Each row of a before or after table is a point. One or more steps were done to the points. Then noise was added and the rows were shuffled. The steps act on columns, c1 being the first. Name the steps. A step turns or swaps two columns, mirrors them in a line or flattens them onto one, adds a multiple of one to another, or multiplies or shifts one. Angles are multiples of 10 degrees, from the lower column toward the higher: turns from -170 to 170, lines from 10 to 170 but not 90. Use the fewest steps. Two steps may share a column if one is a turn and the other turns, adds or multiplies; they go together, in the order done. Otherwise the lowest column goes first.

Before (12 x 3)
[[  5 -24  -1]
 [ 14 -23  12]
 [ 11 -24  -4]
 [ 11  31 -27]
 [ -4 -19   1]
 [  5 -26 -30]
 [-14  31  -7]
 [ 10 -10  -2]
 [ -1 -21 -10]
 [  4  21   3]
 [  2 -13   8]
 [-25 -15  -9]]
After (12 x 3)
[[ -5  33 -54]
 [ 14  -4  -4]
 [  6 -19   2]
 [  8 -11  16]
 [ 17 -18  -2]
 [ 23 -13  24]
 [ 10 -19 -20]
 [ 18 -20 -60]
 [ 21 -15  -8]
 [-27  20 -13]
 [-14 -26 -18]
 [ -7  20   6]]
Steps: turn c1 and c2 by 30 degrees; multiply c3 by 2

Before (14 x 8)
[[ 44  25  41  28  20 -10  31 -26]
 [-14 -24  31  33  10  30  20 -15]
 [ -1 -31  -1  25 -17   3 -26 -45]
 [ 28 -13  15 -24  41 -14  12 -38]
 [ 29 -27  -3 -22  19   4 -34  16]
 [ -5  18  35  -7  30 -17 -16 -26]
 [ -3 -27  54  15 -20   6  -7   0]
 [ 29  21 -11  26  40  33  -2 -32]
 [ 32 -19  -8   8  34 -13 -34   9]
 [ 10  27  43  36  10  15 -32 -46]
 [ 48 -36  -7  15  -1  19   7 -16]
 [ 14  16  43  22  15  42 -21   7]
 [-14   3  -6  -6 -20 -17 -13  -9]
 [ 16 -16   3  33  16   9 -21  -3]]
After (14 x 8)
[[ -5 -40 -18  24  11   6 -24 -35]
 [ 20 -19  42   9   7 -17 -32  12]
 [ 39  16   2  16 -25  47 -22   3]
 [ 13  13  49  29   7  31  -5 -37]
 [-13   0 -22  -9   6 -18  -9 -10]
 [ 33 -29 -37  15 -29   8  -5   4]
 [ 16 -18  20  31  -1  11 -19   1]
 [ 18 -28  26 -27  14   6 -35  21]
 [ 30 -20  39 -24 -15 -10  13 -31]
 [ 17   7  13  -9 -35 -18 -18 -32]
 [ 56  21  17  31  -8 -12  29 -31]
 [ 28 -39  15  16  33  17   7  -8]
 [ 11 -26  -8  27 -30  33  16  -8]
 [ 39  13 -10  34 -25  18 -27 -46]]
Steps: turn c1 and c3 by -40 degrees; turn c3 and c5 by -120 degrees; turn c2 and c8 by -10 degrees
